Each row of a before or after table is a point. One or more steps were done to the points. Then noise was added and the rows were shuffled. The steps act on how far a point lies along the listed directions, d1 being the first. Name the steps. A step turns or swaps two directions, mirrors them in a line or flattens them onto one, adds a multiple of one to another, or multiplies one. Angles are multiples of 10 degrees, from the lower direction toward the higher: turns from -170 to 170, lines from 10 to 170 but not 90. Use the fewest steps. Two steps may share a direction if one is a turn and the other turns, adds or multiplies; they go together, in the order done. Otherwise the lowest direction goes first.

Directions:
(1): [1.1 4.7]
(2): [-4.7  1.1]
Before:
[[ 3.7 -0.4]
 [ 1.6 -1.6]
 [-3.6  2.8]
 [ 0.8 -0.5]
 [ 4.4  0.9]
 [-7.4  4.1]
 [ 2.8  1.0]
 [ 1.9 -1.3]
 [-8.1  2.1]]
After, 9 rows:
[[ 3.4 -1.2]
 [ 2.5 -0.7]
 [-4.5  1.4]
 [ 0.9  0.0]
 [-7.5  3.3]
 [ 1.9 -0.4]
 [ 3.3 -1.3]
 [-7.8  3.3]
 [ 2.4 -0.7]]
Steps: flatten d1 and d2 onto the line at 80 degrees

Directions:
(1): [ 2.6  0.8  4.3  5.7  1.2 -1.2  5.6 -0.3]
(2): [-1.1  0.3  4.6 -1.9  1.7  8.0  0.0 -0.7]
(3): [-6.9 -4.6  2.6  2.8  1.0 -1.7 -1.5  1.8]
(4): [-3.8  2.9 -5.5  4.0 -1.4  3.8  2.6  0.5]
(5): [ 3.4 -0.1 -1.4  4.7  4.3  1.6 -5.7  1.8]
Before, 9 rows:
[[ -4.5  -3.3   0.0  -6.9  -3.3  -0.9  -1.1   0.3]
 [  0.9  -2.1   0.0  -0.8  -2.3  -6.3   3.8  -0.7]
 [  6.1  -0.1   2.2   1.9   3.2 -10.3  -1.9  -2.8]
 [  1.5   2.2  -7.8  -0.5  -0.8  -0.3   0.6   0.1]
 [  1.4  -1.2   7.4   2.8   3.6   2.6  -5.8   0.7]
 [ -2.4  -1.5  -0.4  -2.3  -0.9  -3.2  -0.4  -0.5]
 [ -4.8   2.5   0.2   3.9  -1.9   6.5   7.0   0.8]
 [  0.1  -2.2   0.4   3.2   3.9  -1.7  -2.7   2.3]
 [ -1.3   2.6  -5.0  -4.9  -2.1   6.0  -0.9  -0.7]]
After (9 x 8):
[[  0.8  -1.4   6.8   1.5   3.7   2.8  -7.0   0.5]
 [ -1.5   3.6  -5.7  -3.2  -2.3   7.0   1.0  -0.2]
 [  1.6   2.3  -7.3   0.6   0.0  -0.6   1.7   0.4]
 [  1.6  -2.7   0.2  -1.8  -2.1  -6.7   3.2  -1.0]
 [ -2.8   1.8   2.6   4.8  -1.1   5.0   8.5   0.4]
 [  5.2  -0.3   1.2   0.0   3.4 -10.2  -4.0  -3.1]
 [  0.3  -2.1   0.3   3.1   3.9  -2.0  -2.6   1.9]
 [ -2.7  -1.4  -1.0  -1.8  -0.9  -2.6  -0.2  -0.5]
 [ -6.1  -2.7  -1.6  -5.6  -4.2   0.2  -0.3   0.3]]
Steps: turn d1 and d4 by -20 degrees
